Each wall is flat, endless, passes through zero and stands at right angles to its row. A trip goes straight from one point to another. Which walls does it cross, in order?

Walls:
(1): [-4.4 -0.1]
(2): [ 4.2 -3.4]
(3): [-2.7 -1.2]
Trips:
[ 5.3 -0.2] to [-2.5  1.5] => 2, 1, 3
[3.6 0.2] to [2.2 2.2] => none
[-4.2  0.1] to [-2.3 -3.7] => 2
[2.6 0.3] to [-2.1  5.9] => 2, 1
[2.5 3.4] to [0.2 0.9] => none
[ 0.5 -3.4] to [-1.5  3.8] => 1, 2, 3

Walls:
(1): [-1.2 -1.9  0.8 -1.8  1.1 -2.6  0.1  3.6  2.2 -4.2 -3.3]
(2): [-4.2 -3.1  0.0 -0.3 -2.4  1.5  2.5  1.2 -4.3 -3.3 -1.2]
(3): [-1.4  1.7  1.1  0.5  1.1  3.9 -4.2  4.4 -3.3 -4.8  0.8]
(4): [ 0.8 -2.0 -2.7  0.5 -3.2 -1.9  6.3  2.5  1.1 -1.7  0.1]
(5): [ 1.1 -1.6  2.7  1.1 -1.8  2.0 -2.5 -2.3 -0.1 -2.6  3.7]
(6): [ 4.0  3.1 -2.7 -1.0 -0.4  1.6 -4.8  3.3  0.1  2.7  1.6]
Trips:
[ 1.2 -0.2 -6.5 -1.3  6.4 -5.1 -1.8 -5.1 -1.9 -4.1  5.8] to [ 0.8  3.2  0.1 -4.3  2.3 -2.1 -2.3 -1.7 -6.7 -3.6  5.2] => 3, 2
[ 0.2  1.3 -0.3  2.0 -0.6 -2.7 -4.8  3.1  1.6 -1.9  0.9] to [ 5.0  3.2 -7.2 -1.7  3.0 -2.1 -3.6 -2.9 -5.1  1.3 -0.2] => 5, 1, 3
[ 0.4 -0.3  2.7 -0.2 -3.9 -3.5  0.7 -3.3 -0.2 -1.5 -3.0] to [ 1.3  0.0 -2.0  0.8 -2.7  0.8 -1.8  5.5  0.6 -4.3  4.7] => 3, 6
[ 1.2 -3.5 -4.8  0.2 -3.2 -6.5 -0.8  3.8 -2.1 -3.7  0.7] to [ 3.7 -3.8  4.5  3.2 -0.1  2.1 -2.6  3.6  1.4  0.3 -2.9] => 5, 2, 4
[ 0.5  0.7 -1.9 -5.0  2.4 -0.2 -0.8 -1.2 -1.7  0.5 -2.8] to [-5.8  1.1 -3.4  2.0 -2.2  1.5  2.9 -1.4 -1.5  2.8 -1.9] => 2, 1, 6, 4

Walls:
(1): [-1.9 -1.6 -0.5  2.2  2.0 -0.8 -0.6 -3.6 -4.8 -1.6  0.4  0.9  0.1  3.7
 -0.3  0.7  0.9  2.9  2.1 -0.9  3.4  1.9  1.8  5.3  2.6  1.1  2.1 -1.3
  1.1  1.1 -5.5  2.2 -3.6  3.0 -3.3  8.3 -0.9 -2.1 -5.6  0.5 -3.6 -5.3
  2.6  1.8  3.9 -0.9  0.2  0.2]
(2): [-4.7  1.9  2.1  2.3 -6.7  0.1 -4.2  3.6 -1.4  3.7 -1.7 -5.3 -0.4  0.6
  0.5  5.2  2.3  1.0 -2.5 -2.2 -3.3  1.4  2.4  0.0  3.9  2.2  2.1 -3.6
 -4.3 -0.7  3.9 -4.9 -3.0 -3.6 -4.8 -3.3 -5.7  3.5 -0.1 -0.3  2.4 -1.7
 -2.4 -1.1 -0.8 -1.2 -3.7 -1.6]
(3): [ 1.5  2.0  2.0 -2.0  1.7  1.8  1.2  1.2 -1.2 -1.1 -0.8  2.3  5.3  2.7
 -1.2 -2.5 -1.8 -1.7  2.7 -0.3  2.5 -1.7 -1.0 -3.2  3.0  2.8  2.8  0.1
 -1.2 -5.4  2.1  2.1 -1.6  2.2 -2.9  0.5  0.7  1.5 -2.2 -0.7 -7.0  1.4
  1.1  2.2 -1.1 -1.1  2.4 -2.1]
(4): [ 0.1  0.1  2.6  3.0  5.5 -0.1  4.5 -2.3 -1.9  4.4  1.1  1.6 -3.0 -3.4
 -6.4 -2.7 -3.2  4.8  1.5  2.0  1.3 -1.2 -3.5  0.9  0.5  1.3 -3.5 -2.1
  4.1 -1.8 -0.6 -6.3 -2.6  0.1 -0.1 -3.3 -2.1  5.4 -1.4  2.5  0.8  0.0
 -1.1 -1.3  1.8  3.2  1.1 -5.0]
(5): [-1.0 -1.4 -2.3 -1.6 -1.4  2.3  1.1 -2.4  3.2  0.5  0.6 -3.9  4.1  0.3
 -1.4 -3.2  0.7  0.1 -4.2 -1.3  5.9 -0.6 -0.5 -1.1  4.4 -2.3  0.4  3.0
  2.0  0.3  1.8 -0.3  1.3  2.5  0.0  8.2  0.2 -3.7 -3.5 -2.3  1.2  1.0
 -4.7 -0.4  1.0  2.2  1.3  4.8]
(6): [-4.9 -2.8  1.2 -3.8 -1.4 -4.6  5.2 -0.1 -2.0 -5.5  1.9 -3.1  1.4  1.1
 -0.6 -1.2  3.9 -1.4  2.5  0.8  1.2 -1.8  4.9 -2.8 -3.1 -2.4  3.5 -1.1
  1.2  4.8  1.8  0.1 -0.3 -3.4  0.3  4.8 -4.3 -4.9 -1.2  1.3 -2.7 -1.3
  3.2 -0.7 -0.1  1.9  1.4 -4.2]
(7): [-1.8  3.7 -1.6 -0.3  1.0 -0.1  1.1  1.8 -0.4  8.9 -5.8  3.0 -3.4 -1.1
  0.2 -1.8 -2.0  0.6 -3.4 -0.6 -0.9 -1.3  3.0 -5.4 -3.5  4.0 -1.6 -2.9
  1.3  2.1 -0.1 -2.6  3.4  1.1  0.6 -0.2  0.2  2.0  2.1 -2.1 -1.9  0.4
 -0.2 -0.7  2.4  3.5  0.9  0.9]
Trips:
[ 0.4  5.3 -3.2 -5.0 -1.2 -1.1 -4.8 -0.4 -3.5 -1.5  4.7 -2.4  0.7  4.7
  4.1  2.0  4.0  5.5  2.8 -0.3 -7.7  8.4 -1.1 -0.3  3.7 -1.7 -6.8  0.2
 -6.4  0.8  1.7 -4.1 -4.2 -1.0  2.2  1.6 -5.9  3.9  1.7  0.7  3.2 -0.8
 -0.8 -2.8  1.7  4.3 -0.2 -4.7] to [-0.4 -0.8  5.1 -1.4 -2.5  3.0  0.2  4.8  1.2 -2.0 -1.5  3.1 -3.7 -0.9
  2.2  6.0 -1.2  3.8  4.0 -0.3  1.9  0.0  0.4  1.2 -3.4 -2.8  1.3  1.5
 -2.6  3.7 -0.5  0.6 -2.7 -2.4 -8.4 -0.7 -4.0  5.0 -2.9  0.4 -2.3 -0.1
  6.0 -1.3  0.7  0.5 -3.5  4.6] => 1, 4
[-4.5  2.9  0.2  1.4 -2.6 -5.5  1.9 -4.7  3.3 -4.7  0.6  2.1  2.0 -3.9
 -1.2 -1.1  2.8 -0.1 -2.7  1.3  0.4  0.7  1.4 -0.6  2.7  3.7 -1.7 -2.2
 -0.3  0.1 -1.8  0.3 -4.1 -0.4  0.7  0.5  6.6 -0.6 -1.7 -0.4 -4.3 -4.0
 -1.0  5.1 -4.1 -0.4 -5.8  2.9] to [-2.4  0.6  0.1  4.1 -2.1  2.9 -2.7 -4.9  1.0 -1.7  3.7 -1.0  2.8 -0.3
  3.5  3.2 -4.0  1.7 -2.9 -2.0  1.5  0.0 -7.8 -5.5 -1.5  0.1 -4.5 -1.5
  1.8 -1.9  4.1  2.5  1.6 -1.3 -0.3  2.9  2.7 -5.5 -4.8  0.5  0.7  2.1
  1.1 -1.5  0.2  1.5 -0.1 -1.6] => 6, 1
[ 1.1 -3.0  3.2 -2.4  0.2  3.4  0.3  7.7 -4.8  2.1 -1.4  0.3  2.6 -4.8
  3.6  5.0 -2.1  1.9  1.9 -0.5 -1.4 -1.8  0.6 -0.5  0.0  1.4 -5.2  4.4
 -3.3  1.2  2.0 -1.6  3.3 -0.3 -1.5  1.3  1.4 -2.6  1.1  0.2  0.8  2.2
  2.1  4.3 -4.2  2.6  3.6 -6.1] to [ 2.4  2.3 -0.4 -0.1 -0.3  5.8 -4.0  4.3 -0.3  2.1  0.4 -3.4  0.1 -1.1
  3.4 -4.3  2.8  0.5  3.5  0.6 -1.1 -2.3 -0.7 -4.2 -3.4  0.6  0.8  1.3
 -0.5  2.5 -0.9  0.7 -1.4  0.1  3.1 -1.6 -2.0 -0.1 -5.5 -4.0  0.8 -3.7
  3.1  4.2  1.4 -4.1 -0.2  5.8] => 6, 5
[-0.6 -4.8  4.7 -1.1 -2.4  2.3 -1.8  0.2 -1.4  0.6 -2.3 -3.3  3.3  0.2
  1.1  1.4  4.1 -0.4  2.2 -2.4  5.3 -0.6  5.8  5.3  3.9  0.8  0.7  4.3
  4.1  0.5  1.6 -0.1 -3.8 -6.1 -1.4  2.2  3.2  3.5  0.5 -1.1  3.3 -4.5
 -5.4 -5.4  2.5 -4.1  0.0 -2.6] to [-6.1 -3.6 -6.3 -0.3 -0.7  3.6  6.7 -0.7  5.1 -0.7 -0.6  3.7  1.2 -2.8
 -4.8  0.2  0.8  0.2  0.6  5.2 -0.6  1.5 -6.3 -0.6  0.6  2.9  3.4  2.4
 -0.1  1.9  0.3  2.8 -3.1 -4.1  2.2  3.0 -3.7 -1.7  3.3  0.3 -1.2 -1.9
 -2.3  3.5  3.5  0.0  0.5  4.2] => 2, 4
[ 2.3 -2.9  1.4  2.4 -2.9  4.5  1.4  4.7 -3.1 -3.2  0.0 -2.4 -1.4 -2.2
  0.9 -1.3 -3.3 -1.2 -2.9  1.4 -1.1 -0.2  5.9  3.6  3.4  1.2  0.1  0.1
 -4.8 -0.2 -1.0 -0.6  0.6  2.6 -4.6  1.7  6.6  1.5 -1.4  8.0  0.8 -5.6
 -4.0  2.4 -2.5 -4.4 -1.1  2.0] to [-0.4 -0.8  1.1 -4.3  0.9 -4.1  5.1  3.4  2.2  0.6 -6.3  4.3  4.0  0.4
 -0.9  2.6 -2.4  2.7  2.0  0.6 -1.5 -2.7  1.9  2.4  3.3  2.1 -8.4  0.9
 -0.9  1.4 -4.4  0.2  2.0 -0.6 -2.9  0.7  1.7  4.5 -4.9 -0.5 -1.5 -0.9
 -3.5 -6.3  6.8 -1.4  2.7 -2.2] => 5, 4, 7, 2
[-1.1  0.1 -2.8 -1.5  0.9 -2.0  1.5 -7.3  0.8 -3.7  3.4  2.5  3.4 -2.8
 -0.6 -4.7 -4.1  0.6  1.5  4.5 -2.8 -6.1  4.5  3.7  3.4 -2.4 -0.2  2.9
 -0.3 -1.9 -1.7 -1.2 -1.9  1.4  3.4  2.1  2.8 -1.5 -1.9  0.4 -7.0  2.3
  3.8  0.5 -2.0  1.5 -1.0  0.2] to [-0.7 -1.5  2.6 -0.9 -0.4  1.9 -0.1 -3.7  2.5 -3.3 -2.2 -4.8  3.6 -0.3
 -2.0  3.4  3.0 -3.1  1.9 -2.7 -0.7  0.1 -2.2  5.6 -1.1 -0.2 -0.2 -0.6
  2.5 -4.2 -1.0  2.5  6.2 -0.5  1.8  0.6 -1.2 -3.3  0.0  2.0  0.9  2.7
 -1.7 -4.0  0.8  4.4 -3.9  2.0] => 4, 3, 1
[ 5.7  0.1 -4.6  1.7  0.9  1.2 -2.2 -4.0  3.3 -0.1 -3.7  5.1 -1.4  0.9
 -1.2  2.5 -3.7  2.1 -3.1  1.0 -0.6 -1.5  0.7  2.7  3.2  3.0 -6.3  1.3
 -0.8  0.2 -0.5  0.4 -3.8 -0.7 -1.8 -1.4  2.5  3.3 -4.1 -0.8 -0.6  0.5
  3.1 -1.4 -2.7 -0.4 -1.5 -4.8] to [ 3.7 -5.4 -2.1 -4.3  1.5  0.4  1.0  1.4  6.0 -0.2  3.2 -3.7 -1.5  0.4
 -0.4 -3.8 -0.5 -4.0  0.0  0.2  3.0 -2.9 -1.1  0.4 -1.3  2.8  7.2 -1.0
 -3.8  2.6  5.6 -1.3  6.8 -3.7 -2.7  2.0  2.8  0.1  0.6 -3.7 -3.3  3.0
  2.7 -4.8  0.1  8.3 -0.1  2.7] => 1, 5, 4, 6

Walls:
(1): [-0.9 -5.0  2.7 -6.4 -2.0 -3.6 -1.7 -0.5  5.0  3.7  0.6  3.1  2.3 -0.3
  5.4 -1.9  0.8 -5.1  0.7 -2.6  0.5 -3.7 -6.9 -1.1 -1.2  1.2  3.2 -1.9
 -6.5 -1.7  0.3  0.3  0.3 -0.1 -1.6 -0.6 -1.2 -2.3 -6.1  3.8 -1.9  1.9
 -1.3  0.9 -1.3 -1.3 -3.0  1.1]
(2): [-0.8 -0.6  3.8  0.5 -3.7 -1.7  5.0  0.9 -3.9 -1.2 -2.0 -2.1 -3.1  4.8
 -1.0 -5.0 -2.9  0.5  1.5  0.8  2.8 -1.2  3.8  0.3 -1.0  1.5  0.2  2.7
  4.2 -0.7  1.3 -1.7 -1.4  1.0 -0.2  2.8 -0.7 -0.6 -1.0  1.7 -0.3 -4.8
  6.6 -4.4  1.6 -1.1 -0.9 -1.0]
(3): [ 3.3  3.0  3.4  5.7  2.9  0.7 -1.5 -1.0  0.4  2.0  2.9  0.2  2.9 -2.3
 -1.7  4.5 -0.6  2.0  2.9 -1.0 -1.2 -6.9 -3.8 -2.3 -4.6  7.9  0.3 -1.9
 -3.2  4.3 -0.6  2.6 -0.2  3.3  0.7 -0.8  2.4 -3.7 -3.2 -0.2 -2.5  2.7
  1.2  3.4 -5.2 -3.7  1.0  3.2]
(4): [ 5.3 -1.6  1.6  3.3  5.3  7.0  1.5 -2.2 -4.2  0.6  2.8 -3.5  0.3  0.6
 -2.3 -5.3  3.8 -0.3 -2.1 -0.2 -1.3  0.8  0.7 -2.9  5.0 -2.0  1.4  0.0
  1.4 -3.8 -2.7  2.9 -1.3 -2.6  2.0  4.3  5.2  0.0 -6.1 -0.7  1.1 -4.8
 -2.1  1.3 -2.6  0.2  2.5  1.3]
(5): [-0.9 -3.2  3.4  4.8  1.5  1.6 -0.7 -0.5 -2.2  1.2 -2.4 -0.7  1.7  1.6
 -4.2 -2.5  4.7 -5.1  4.1 -3.0  3.6  5.7  2.0  2.5  2.7 -1.7 -3.4 -0.8
 -3.9 -3.7 -0.6  2.1  1.2  1.6  2.6 -5.6  1.8 -2.1 -0.6 -1.7  2.3  2.9
 -2.0  1.9  4.0 -4.3  0.4 -1.1]
(6): [-3.5  0.0  3.6 -0.5  0.6 -2.9 -1.3  0.4 -3.5  1.8 -0.5 -6.5  0.4 -5.3
 -4.0  0.4 -4.0  1.1 -0.2  0.1  2.4 -1.6 -0.4  7.1 -2.6  1.7 -0.2  4.4
 -2.1  0.0 -1.2 -2.8 -0.7  0.4  0.2  1.8  4.0  3.7  0.4 -1.9  3.4  0.8
 -5.6  1.7  1.4 -2.0  3.2  0.1]
(7): [ 7.4 -4.6  4.4  0.9 -1.0  1.9 -4.4  0.5 -0.4 -1.4 -1.4  0.2  2.1 -1.3
  1.8 -0.6 -0.4  1.6  1.1 -4.4  1.6  3.2  0.9  1.5  3.2  0.0 -3.4  4.4
 -3.7  0.8  1.2 -2.0  1.3 -4.6  0.6 -1.1 -0.1  0.2 -0.9 -0.5  1.3 -3.1
  7.4 -1.9 -0.3  2.6  3.0  0.6]
(8): [ 2.5  6.5 -0.8 -0.2 -0.6 -0.6  1.4 -0.6  3.9  1.3  1.0 -3.2 -1.7 -3.3
  2.8  0.7 -5.1  0.2 -0.9  4.1 -1.4  0.7 -3.7  1.1 -0.3 -2.7  0.3  2.9
 -5.1  0.2 -1.6  3.0 -0.2  1.8  8.6  3.6  0.2  1.1 -1.0 -2.1  1.9  1.3
 -1.8  4.7  0.2  3.7  1.5  0.0]
(9): [-2.7  0.9 -0.1 -1.6 -6.3 -1.7 -0.3  1.5  4.7  0.7  0.9  1.5  6.1  7.9
  4.7 -2.9  0.3  4.3  1.2 -1.9 -0.5  7.2  7.9  1.8  1.5 -1.1  1.6 -0.6
  0.6  1.0 -3.4 -0.2 -0.3  1.3 -1.6 -2.2  1.2  6.7 -8.2 -1.2 -2.8  0.5
 -4.2  0.9  1.1 -1.3 -0.6  0.5]
(10): [-0.6  1.3  0.1 -1.7  0.2 -0.1  1.9 -1.8  0.3  1.0 -2.1 -3.9 -0.6  0.5
 -1.6 -5.2 -2.3 -2.9  5.4 -2.9 -1.6  1.7 -2.3 -0.6 -4.8  5.4  1.2 -0.2
  4.9 -3.0 -0.9  2.3 -4.2 -4.6 -2.1  4.9  0.0 -5.2  0.8 -0.7 -1.2 -4.9
 -0.3 -2.5  1.0  0.4  1.0  0.4]
(11): [ 1.9 -2.0  2.3  2.2  1.1 -0.2  6.6 -2.5  3.2 -5.0 -1.7 -4.0  2.1 -5.1
 -0.1 -1.8  3.8 -0.3 -1.8 -2.4  3.2  4.9 -1.1 -1.5  0.5  4.0  3.6 -2.2
  3.4  2.5  2.2  1.0  4.8  1.2 -1.3  2.5 -1.6  1.2  1.4  1.5  5.7  1.7
  0.2 -3.3  1.6 -1.1  7.9 -2.7]
Trips:
[-4.5  2.3  2.5  6.1 -1.9  6.6 -6.6  9.0  0.4  0.2  0.7 -1.8 -0.4  6.7
  4.3 -0.5 -5.6  2.0 -3.1  0.3 -5.4 -0.1  0.9 -1.7  5.0 -1.6 -0.7  0.3
  0.6 -3.8 -0.8 -1.2 -3.8  4.1  1.9 -1.5  0.3 -3.7 -2.8 -4.3 -1.8 -1.3
  0.5  3.5 -4.2 -1.0  3.3  1.8] to [-1.7  3.0  0.2  1.5  5.1 -4.5  4.7  1.1  7.5 -2.3  2.0 -0.3  2.0 -2.1
 -0.5  5.7  2.0  4.4  1.9 -3.5 -2.3 -2.4  1.8 -2.0 -1.5  3.4 -2.9  0.1
 -0.2  5.7 -5.9  3.3 -1.5  1.1 -0.2 -1.7  1.0  1.4 -2.1  0.9  2.2  0.2
  1.1  1.7 -0.2 -3.7  1.7 -0.8] => 2, 5, 7, 4, 11, 6
[ 1.8 -3.1 -0.9 -0.2  1.0  0.1  1.5 -2.8  1.2  4.2 -1.4 -4.6  4.1  1.7
  3.7 -4.0  2.0 -4.1  3.8  1.0 -0.4  1.0 -2.1  7.2 -2.2 -0.1  1.7 -1.1
  7.4 -5.2 -3.1 -2.5 -3.0 -2.2  1.0  0.0  1.2  0.9  2.8 -4.6  3.3  3.4
 -2.8 -2.9  2.3 -1.2  3.0 -1.3] to [-0.5  3.9 -0.9  1.8 -3.0  0.7 -3.2 -1.6 -1.6  0.8 -3.5  2.2  0.3  2.3
 -4.8  1.1 -0.6  2.1 -1.8  0.8  0.5 -2.9  1.2  1.8  0.9 -1.2  1.9  5.3
  7.3  5.8  0.3  4.2 -1.3  1.4 -2.7  1.5  2.1  0.5 -1.6  0.9 -3.9 -3.2
 -6.1  2.9  3.2 -1.2 -7.2 -3.8] => 11, 5, 4
[-1.8 -2.2  4.3 -2.7  4.3  7.4 -2.2  1.6 -0.3  3.8  0.4  1.6 -3.8 -0.5
  0.0 -2.2 -0.1 -3.4  6.3 -3.5 -0.3  1.4 -0.4  2.8 -0.3  0.0  1.1  3.8
  3.1  0.6  2.7  1.9  2.3  0.8 -2.3 -0.2  1.4 -1.4 -2.2 -6.6  0.3  2.6
 -0.5 -0.4  1.1  3.5 -0.4  1.5] to [-2.9  0.6 -4.6  1.2  1.5 -0.8  6.4 -0.5  1.5  0.2 -3.7 -3.0  0.7  1.7
  4.4  0.2 -1.2  1.6 -0.6  0.9 -0.6  3.2 -1.2 -4.1 -1.4 -2.7  0.6  7.2
 -7.1 -3.7 -5.6 -2.0 -3.3 -0.2 -3.1  0.8 -6.3  6.1 -2.3  2.1 -1.5 -3.1
 -1.8  5.4 -3.5 -2.1  2.1  3.0] => 9, 8, 7, 5, 10
